Each row is a point. A path goes straight from each point to the next, and from the last back to the first. The post is the endless flat space through its rows: a point in 2 columns, a line in 3, a plane in 4, and so on, so that a path can go around it. How many times does the path go around the post? Going back the other way cancels.
(in the rows, 128 means zero)

Post:
[[133 114]]
Path:
[[ 98 130]
 [ 56 104]
 [111 137]
 [136 139]
 [170 124]
 [149  93]
 [110  52]
 [ 54  83]
 [ 90 126]
 [ 84  88]
 [138  86]
 [195  84]
 [206 187]
 [105 203]]
Times around: 0

Post, 5 rows:
[[106 186  77  39  71 204]
 [134 160 131  84  93 116]
 [149 132 151 163 198 184]
 [145  94 170 175 117 149]
 [129 121 139 227  91  65]]
Path (19 x 6):
[[189  72 152 122 131 135]
 [ 77  92 103 128  72 120]
 [ 68 183  87 102 154 219]
 [ 88 158 193  89 149 179]
 [105 155 120  53 139 110]
 [131  89 102  82  97 114]
 [173  64 170 173  77 122]
 [186 158 142 151 140 184]
 [116 220 139 168 100 135]
 [ 62 168 137 130 104 155]
 [ 95 172  92 109 130  92]
 [134 102 107 167 117 171]
 [212 131 116 105  54 131]
 [129 119  68 106  53 239]
 [138  73 128 122 156 130]
 [100  76 170 149  29 112]
 [134 119 192 169 170 216]
 [144 187 147 111  99 185]
 [183 144 130 121  52 159]]
Times around: 0

Post:
[[ 73 123  93 160  85  82  89  72 155 221 213 120]
 [ 65 138 199  87 135 109 118  85  42 128 138 118]
 [187 133  72 169 177  87 123 175 156 108 146  37]
 [ 90 103 181 176 158 116 236 120  72  75 176 152]
 [ 69  92 221 213 148  62 178 111 116 110  90 110]
 [107 142  35 192  72 107  79 161 172  82 172 154]
 [ 38 131 150 115 101 173 117 163  50 123 102 121]
 [102 125 123 207 182 137  93 109 109 146 121 156]
 [ 86 156  59  94 142 104 134  72  71 201 153 167]
 [193  63 141  93  45 143 211  86 180  52 174  38]
 [134 143  81  29 123 145 121 161 122 142 156 134]]
Path (13 x 12):
[[108 173 158 122  83 109 126 127 105 100 140  61]
 [172 153 117 191 112 166 128 112 110 194 180  97]
 [126 161 103 129 121 153  94  46  75 122 101 103]
 [140  87 169 167  69 101 173  41 166 133 165 159]
 [103 105 188 154 140 100 136 221  63 118 219  77]
 [105  95 117  54  54  45 152 101 171 105 190 100]
 [ 45  85 141 137 151  99 111  45 158 152 122 116]
 [159 112 171 124 162 132 249  65 162  96 204  96]
 [114 185 155 132 166 123 114 106  74 109 163 134]
 [154 116 152 158 150 170 164 107  38 176 146 132]
 [133  68  91 112 102 118 133 117 113  99 117 109]
 [123  71 121 132 114 111 151  64 169  87 113 147]
 [ 88 146 111 150 183 127 135  93 130 141 138 113]]
Times around: 2

Post (17 x 18):
[[150 142 100 128 133 127  90  72  52 113 108 114 127  94 127 116 154 117]
 [147 162 178 111 171  71 157 149 145 100 146  81 131 138 148 102  83 135]
 [153 104 120 122 112 172 111  91  75 115 183 154 158 116 102 124 150 175]
 [150 122 135 111  98 112  96  84 100 126 115 122 212  75 105 127 144  91]
 [ 71 129  99 145 204 134  75 114 157 111 133 167  98 216 125 106   7 116]
 [143  98 141 102  90  98 181 125 117 102  95 103 135 221 114  85 157 184]
 [ 97 126 152 168 112  42 171 135 128  89  89 129 110 142 110 111 152 181]
 [124 157 165  94 108 105 127 156 161 132  88 122 126 150 169 130 114 166]
 [110  93  85 106 146  91 101 139  83 146 139 179  90 193  89 135  34 123]
 [154 134 131 153 136  79 172 172 158 148 145 126 133 162 178  89 120 125]
 [118 124 125 104  85  93 171  88 162 104 146  95 108 170 134 122 116 146]
 [129 101 117 130 101 152  31  82  69 110 174  46 196  92 126 140 164 131]
 [120 115 135  83 135 115  59  75  78 142 161 121 148 105  77 123 184 101]
 [137 153 105  97 145  80 147 169 168  68 106 116 125 132 129 117 132 129]
 [158 120 109 144 150 141 110  83  93 137 117  92 148  94  69 170 176 129]
 [112 123 172 127  83 119 183 157 131  72 129 102 131 169 155 127 150 112]
 [163 128 148 141 101 112 163 162 145 138 122 119  83 128  66  66 119 145]]
Path, 28 rows:
[[ 81 140  91 109 150 129 148 109 119  84 148 111 114 182 143 101 140 176]
 [118 139 128 151  87  94 106 157 102 158 143  91 166 110 126 156 125 106]
 [165 160 124 126 121 121 141 155 139  86 149 158 151 133 127 122 134 124]
 [202 111 151 107 137 108 117 166 155 127 101 105 148 162 140 125 117 112]
 [ 56  99 161 116 114  81 110  73 104  78 105 125 125 158 101 142 129 150]
 [128 116 114 113 143 131 185 133 188 142 132 131  94 122 126 104 110 107]
 [105 130 123 130 100 150 132 113 128 146 106  89 153  99 119 109 143 129]
 [139 121 126 117 165 138 117 117 138 163 114 127 129 134 171 110 100 148]
 [165  84 123 145 142  80  99 130 115 147  94 139 157  97  98 162 134 124]
 [194 144 132 149 128 123 133 102 119  98 136 148 134 117 134 132 131 119]
 [106 159 122 164 134 114 116 141 132  93 138 113 105 181 105 132 114 178]
 [117 128 133 179  81 121 103 186  54 123 188  86 143 132 139  82 128 156]
 [117 154 110  73 114 153 129  80 139 120 152  79 114 104 155 126 138 128]
 [189 115  50  71 161 129 153  94 107  89 101 106 119 141  76 127 120  97]
 [176  85 159 158 105 140 177 148 101  91 106 157 132 188 144  93 147 121]
 [135 124 198 153 145 122  96 118 135 140 163 109 157 173 121 109 172 160]
 [222 166  95 112  98 139 129 142  98 149 189  96 132 141 152 129 110 182]
 [114 119 113 111 111 101  93 116 100 151 198 115 196 132  72  85  88 184]
 [109 105 150 100 132 107 116 140  87  91 164  77 150 145 135  93 104 149]
 [150  97 129 115 119 120 120 127  87 140  57 132 120 140  64 113 133 111]
 [130  86 130 127 115 116 104  93 170  90  92 110 144 122 108  89  79 110]
 [125 106 108 117 104 100 150 137 130  94  98 120 171 126 138 148 163  96]
 [159 143 106  68 107 139 166 105 101 107 125 136 122 143 106  96 121 148]
 [ 93 138 126 158  77 129 134 132 156 111 111  95 116 175 105 127 105 156]
 [175 155 147  86 158 117 122  75 135 146 139 133 127 151  76 107 121 133]
 [148 135 131 112 102  88 151 102 154 111  81  74 107 134 116 153 142 112]
 [115  97 101 110 114  84 164  55  51 106 151 156 100 171 168 159 127 142]
 [109  85 126 124 169 105 130 144 104 103 115  80 146 131  87 151 107 100]]
Times around: 0

Post:
[[127 105 146 165  71 129 148 138  89 148 176 142  87 155 128 139 155 119]
 [134 103 140 173 143 151 146 105 168 146 148  48 159 168  78 119 178 119]
 [122  82  83 122 103 165 130 130 153 130 142 139 121 127 135 119 159 132]
 [140  89 109 151 109 157 103 157 102 128 111  97 177 128 110 125 137 114]
 [ 88 203  81 241 157 120 221  88  88 120 114 168  89 197 148 126 144  97]
 [140  72 158 142 101  91 149 129 135 157  64 141 140 133 123 100 173 145]
 [148 126  41 172  88  28  41 179 126 171 134 188 124 155  31 110 171 127]
 [ 49 148  88 146 107 151 123 118 145 146 113 101 156 123 116 154 114 119]
 [144 109 140 135 153  98  57  94 140 170  99  77 146 139 140 111 179 134]
 [119  21 141 171 148 118  93 126 155 134 197  90 179 113 166  99  91 119]
 [128  54 109 132 132  90  69  83 100  99 110 123 140 128  90 114 137 128]
 [109 108 101 113 138 110 156 188 155  87 157  94 160 158 150 103 143  92]
 [ 95 103 132 110 173 165 115 141 117 141 137 124 176 140  83 132 126 126]
 [158 104 132 135 129 110 133 134 126  94 146 161 141  88  89 125 165 102]
 [150 165 111 152 178 106 198 128  65 132 154 122  72 100 108  83 119  83]
 [131  91 110 142 119 134 155 138 118 104 129 130  95 104 126 166 152 184]
 [130 107 131 153 147 156 109 137 155  78 110 115  68 127  88 130 152 115]]
Path (32 x 18):
[[147 135 131  78 162  86 103 133 142  97 120  55  97 132  78 162 150 138]
 [139  67 117 148  93  57  36 140 181 114  97  89 163 169  50 122 115 118]
 [151  69 145  99 154 199  95 147 117  93 136 124 152 147 123 180 147 102]
 [123 141 105 148 166 135 151  97 131 121 128 131 158 172 143 134 139 121]
 [170  51 105 115 101 119 115  46 146 155 174  77 180  92 119 143 133 177]
 [131 100 121 162 119  93 161 130 162 130 143  80 130 169 155 130 167 118]
 [146  72 108 144 120 113 207  86 104 155 128  48 147 138  81 142 198 135]
 [119  95  91 166 101  85  84 154 153 104 155 140  97 105  97  85 188  84]
 [107 138 109  94 114 101 165 180  71  82 107 104 142 135  58 145 155  98]
 [140 102 127 132  91 162 109 130  73 139 120 114 136 131 126 150 156 105]
 [117 118 109 117 162 148 180 123 171 122 123  85 201 121  98 131 138 136]
 [157  76 164 168  92 128 169 138 127 100 156 132  98 124 129 147  99 165]
 [135  74 100 107 151 142 123  26 117 118 130 183 148 107 168 143 163 127]
 [112  60 109 111 107 149 130 188 111 149 143 110 124 133  86 129 150  81]
 [ 97 142 113 161 178 134 190  78 108 118  85 114 127 121 151 101 172 127]
 [120 104  97 161 105 125  89 105 107 138 171 112 127 128 197  96 130 164]
 [171 121 144  95 177 100 102 186  96 113 143  95 131 146 140  99 121 180]
 [101 114 124 128 165 169 167 130  76 105 159 167 120 111 167 119 118 158]
 [158   7  91 165  81  75  54 157 158 111  99 121 165 103 101  94 161 139]
 [125 143 155 227 128 132 116 104 126 166 149 112  82  95 135 119 130  71]
 [121  71 139 161 170 128 133 174 155  85  50 145 129 129  53 142 136 114]
 [ 92  50 131 146 151 112 119 133 162 153  94 126  97 187 137 133 178 143]
 [173  90 138 182 177 121 137 112 142 102  89 112 129 160 142 127 154  92]
 [113 192 173 169 128  68 119 134 136 153 140 112 122 175 125 132 121  91]
 [141 116 161 175  81 112  78 147 142  98 155 100 178 125 107 130 146 112]
 [119  99 112 129 161 152 116 149 125  75 146 141 186 117  93  90 153 104]
 [106  75 113 187 119 100  91 136 151 136 125  98 167 160 166 115 197 102]
 [105  71  76 113 124 106  68 160 128 117 133 141 125 174 114 131 150 125]
 [157  83 126 154  81 105 128 137 119 128 172 122 107 140 127 101 198  69]
 [ 90 109 151 143 150 125 107 115 153 153  88  90 178 146 160  94 171 124]
 [148 100 133 183 112 138 102 171  82 132 170 108 137 118  71 118 110 125]
 [132 101 156 174  86 117  97 112 109 145 176  54  91 135 106 139 116 119]]
Times around: 0

Post:
[[125 150 102  47 152  97 119 135 143 174 195  52 145 161  71 148 156 117]
 [103 186  86 119 103 131  94 128  83 149 123  85 184 162 156 166 146 141]
 [ 75 161 136 120  90 126 122 137  96 119 139 114 187 140 179 159 156 131]
 [171 162 187 187 176  87 189 138 120  97 112 158 119 128 131 140  91 178]
 [102 115 124 161 137 170 145  93 104 150  65 120 125 137 154  85 103  98]
 [125 134 164 128 104  99  65  89 175  90 126 106 145  85 132 151  73 165]
 [ 75 155 152 116 109 100 120 154 118  63  71  72 154 135 173 180 120 188]
 [130  96 109 120 110 158 139  97 143  85 100  79  91 130 160 148 114 126]
 [ 86 143 109 135 118 125  92 143 152 118 118 137 129 137 104 112 139  70]
 [149 179 150 175 115 104 212 182 123 138  76  95 133 142 146  69 145 113]
 [133 147 111  88 118  97 133 144  86 119 128  88 132 142 123  93 135  82]
 [ 90  89 141 145 158 157  78 173 127 113 118 124  81 130 180 106  94 112]
 [101 105 129 184 147 115  78 133 152 104  98 121 144 147 166  95 174  89]
 [ 84 144 125 137 120 138 103 120 102 138 119 121 107 126 143 112 153 138]
 [ 90 107  77 141 126 130 164 138 145  97 101  55 126  89 155 120 119 161]
 [113 147  90  72 129  73 137 114 162 147 143  95 103 133 139 123 119 106]
 [123 137 124 110 141 130 105 137 136 136 104 125 137  89 149 123 137 116]]
Path (23 x 18):
[[145 163 124 115 184 114  63 129  87 168  86 132 145 166 116 100 140 141]
 [ 48 140  94  97 136 130 136  63 147  91 114 120 122 113 110 192 105 174]
 [ 73 109 125 148 124 129 120 140 127  73 106 124 143 130 177 109 143 114]
 [150 133 103 123  77 142 147 128 126 102 124  88 165 118 128 169 148 150]
 [ 48 111  87 130 148 103 153  95 105 127 116 137 100 138 160 146 131 117]
 [ 92 135 156 138 145 157 106 136  95 161 114  89 119 105 179 110  91 160]
 [126 157 198 104 109 136 134 162 148 137 191 113 180 178 146 154 167  87]
 [118 123 159 147  86 117 120 142 119 102 191 112 104 134 138 113 121 164]
 [ 94 138 125 160  79 101 192 112 137 110  55  60 153 183 133 103 121  87]
 [109 169 176  98  85 112 106 131 110 138 121 101 135  68 165 101  81 110]
 [166 178  94 192 153 106 178 162 171  85  72 111 161 153 174 141 138 119]
 [144 200 114 109 124 111  90 141  70 118  98 107 122 215 133 159 151 148]
 [131 101 151  79 143  97  54 145 177  72 139  60 124 108 191 143 103 134]
 [118 154  97 138 176 198 115  79  22 205  71 119  99 113 167  82 126  95]
 [ 65 150 119 130 166  97 124 185 161 182  94 144 110 161 100 132 119 100]
 [109  69  90 205  96 133 112 138  99   7  91 108 136 101 175 126 157 143]
 [169  96 146 186 114 146 125 182 111 115 135  54 107 124  70  79 141  88]
 [ 76 177 103 114 124  94 101 171  96  52 114  78 136 170 134 177  96 111]
 [142 106 116 109 127 145 112 132 106  68 136  68 105 159 126 109 168 105]
 [ 89 180  87 117 108  55  94 108 176 101  87 143  67 150 148 151 109 149]
 [ 98 159  96 129 125  86 174 125  45 156  94  86 141 143 117 114 117 103]
 [128 196 174 156 132 148 116 142 137 149 107 146 124  89 117 144 156 124]
 [ 74 168 119 102 117 182 134 140 134 174 170  22 137 167 132 131  66 183]]
Times around: 3

Post (17 x 18):
[[108 184 147 117 127 140 108  81 128  64 112  91 119 107 231 157  72 124]
 [121 152 162 115 158 107 126  77 110 159  11  91 134  86 175 129  56 132]
 [156  78 184 120 181  91 168 104  78  85 133 113 118  70 112 120  79  75]
 [153 121 119  94 144 103 140 104 145  65 144 108 159 196 118 156  95  97]
 [139  95  94 154 146 155 152 104 111 159 184 129 159 115  87  88 107 120]
 [114 138 166 118 113 120 156  97  96 111 185 120 146 208 140 151 148  53]
 [112  99  96 110 129 187  46 143 124 141 189 106  55 168 150 100 119 119]
 [159 155 134 159 178 146 124 101 139 106 106 122  81 102 155 149  84  85]
 [126 112 122 149 125 112  43 119 152 130  55 133  95  84 162 107 117 145]
 [158 220 162 141 123 146 154 127  93 117 109 153 127 156 202  93 138 124]
 [112 121 136 118 116 127 125 129 210 109  87 115 131  80 106  69  75 104]
 [178 140 115  74 143 111 106 148  76 122 108 156 170 122 157 150 200  73]
 [102  99 102  57  94 156 137  56 234  98 139 140 157 215 138 116 139 175]
 [115 168 111  87 107 103 132 145 139 163 130 187 141 100 122 113  64 102]
 [ 89  92  83 118 141  85  85  94 109 117 148  84  88 129 188 150 147 112]
 [ 70 176 140  78 164 133 140 182 141  92 148 160 144 147 179 190 111 113]
 [199 107 162 147 118 122 144 125  57 149 121 104 111 138 168 162 145  75]]
Path (23 x 18):
[[ 92 109 193 162 125 165  77  84 127 122 174 143  54 182 165 192 104 163]
 [ 85 197 135 153 130  88 210 112 124 101 142 145  82  47 131 123 132   7]
 [216 152 158  85 187 221  82 227  35 155  77 184 178  41 165 127 114  69]
 [116 103  56 112 183 122  81  93 124 197 122 105 111 133 149 122  95 131]
 [193 106 128 154 177 167  84 139 123  64 117 107 103  98 175 155 117 197]
 [129 142 162 106 138 143 135 121 135  62  72 119 140 100 114 139  71  86]
 [120 108 101 100 110 135 178 115 161 161 142 165 100 184 116 108 168  85]
 [100 198 131 110 112 153  99 125 157 136  66 159 156  60 159  62 126  66]
 [160 160 107  63 185 142 123 103 146  46 156 132 123 177 163  55 127 143]
 [171 175 132  79 108  40 184  89 114 119 141 133 138 159 152 129 118  78]
 [ 88  33 132  98  75  84  73  48 201  57 105  32 113 185 111 128  93 139]
 [116 103 119 106  63  97 117  91  78 159 135 130 152 117 149 164 145  44]
 [ 89  46 130 107  97  93  76 143 187  87 140  88  93 222 156 109 157 137]
 [140  98  92  77 137  85  81  81 111 135 105 104 197 167 137  96 142 159]
 [134 211  86  66 124 229 122  46 189 109 141 156 126 123 168 129  31 197]
 [156 121 116  78 148 103 118 154 150  52  27  87 164 202 150 212 121 126]
 [117 127 144 161 146 147 143 114  78 132 124 134 121 184 211 160  87 135]
 [159 122 152  91 164 154 136  88 187  53 172 102 151 110 126  82  92  63]
 [174 178  77 103 104 125  43 113 137 103 133 126 123 161 163 100 138 118]
 [ 80 193 125  93 165  62 143 119 125 109  89 124 146 101  90 184  43  56]
 [ 94  78  73 117 167 119 109  33 135 150 107  93  89 113 112  67 128 110]
 [ 59 134 141 142 190 184 105  50 107  93 168 145 110 104 190  96  74 110]
 [138 130 112 123 113  96  77 142 160 125 160 139 107 104 141 120 131  75]]
Times around: 5

Post (17 x 18):
[[107 116  96 182 147 140 149 137  99 126 171 124 133 168  63 139 136  96]
 [ 95  88 149 150 183 128 190 128 147 146 153 140 148 123 137 152 145 150]
 [182 108  93 136 110  93  58 117 192  99 135 138 130 117 116 161 123 134]
 [ 40 131 164 148  90 147 158 146 167 147 164 181 148 142 107 112 102 113]
 [ 89 122 109 172 124 152 178 146 121 136 109 136 168 181 136 140 129 108]
 [139 172  88 113 124  69  88 150 181  80 111 123  99  72  67 183  79 162]
 [133 151  69  59 140 109 112 151 188 119 154 141 109 100 102 141  91 188]
 [ 71 122  99  52  79 113 135  82  92 137 161 131 120  60  81 114 163 174]
 [ 61 116 141 149 174 161 164 118 179 120 121 118 168 175 111 146 129  89]
 [160 113 112  93 116 121  90 136 178 155 112 124 126 102  71 189 102 119]
 [106 155 128 108 138 136  93 144 150 109 110 145  99 111  79 141 146 196]
 [110 178 132 152 150 104 171 126 140 145 138 107 100 177 100 141 143 119]
 [ 81 123 105 156 159 148 162 131 163 135  99 126 166 121  67  91 185 102]
 [106 182  92 134 112 130 118 127 157 128 132  71 132  96  93 113 119 152]
 [ 75 119 100 157 144 136 139 173 128 125 143 103 139 145 155 121 165  80]
 [ 57 129  93 154 164 109 130 148 106 170 142 131 165 159 135 112 146 127]
 [ 51 223 107  85 125 189 171  68  96 142 142 179 135  39  66 110 199 169]]
Path:
[[138 123  67  83 108  72  97 160 187 145 159 153  96 133 100 177  61 124]
 [149  89  95  77 103 149 134 156 169 105 148 150 125 139 121 158 160 148]
 [131  91  64 105  24 126 148 168 146 122 104 134 204  85  98  96  92 115]
 [112 109  85  73 183 126 197 127 147  60  94  92 104  77 127 130 163 167]
 [ 51 145 149 142 123 170 117 148 138 122 167 154 118  98 144 120 123 199]
 [132 172  47 110 110  90  94 156 132 122 119 104 110 171 121 152  99  85]
 [ 81 127 120 124  34 183 168 139 111 125  73 145 196 167 121 125 145  48]
 [ 74 138  94 143 116 130  85 132 110  65 159 119 139 101  47 142 132 135]
 [ 65 206 101 139 155 101 117 127 203  78 137 134 175  83 148 153 146 141]
 [157 173 117 173 152 128 134  94 238 129 181  87 153 210 169  86 103 103]
 [112 111  89  95 200 102 139 167 152 137  40 144 133  46 107 189 150  95]
 [ 58 218 101 147 111 142 107 100 233  82 166 146 104 170 113  66 131 158]
 [125 118 105 118 114  90  96 181 127 129 130 112  75 110  21 153 146 141]
 [ 62 187 136 194 184 106 169 139 173 118 187 136 143 187 112  82 126 127]
 [ 98 135  88 118 152 107 124 181 179  98  91 104 186  83 142 151 131 126]
 [100 136 167 138 113 139 178  95 137 182 150 164 134 143  89 160 117 210]
 [128  89 101 171  86 105  78 110 195  98 103 167 153  82  68 122 130 144]
 [ 58 183 146 176 137 142 149  96 179  63 110 119 154 117 121 161 102  84]
 [132 133  78 126 153 153 158 138 139 130 121 140 172 118 156 131 132  82]
 [  7 182 148 203 209  66 148 139 125 132 149 122 102 133  78 147 110  58]]
Times around: 1
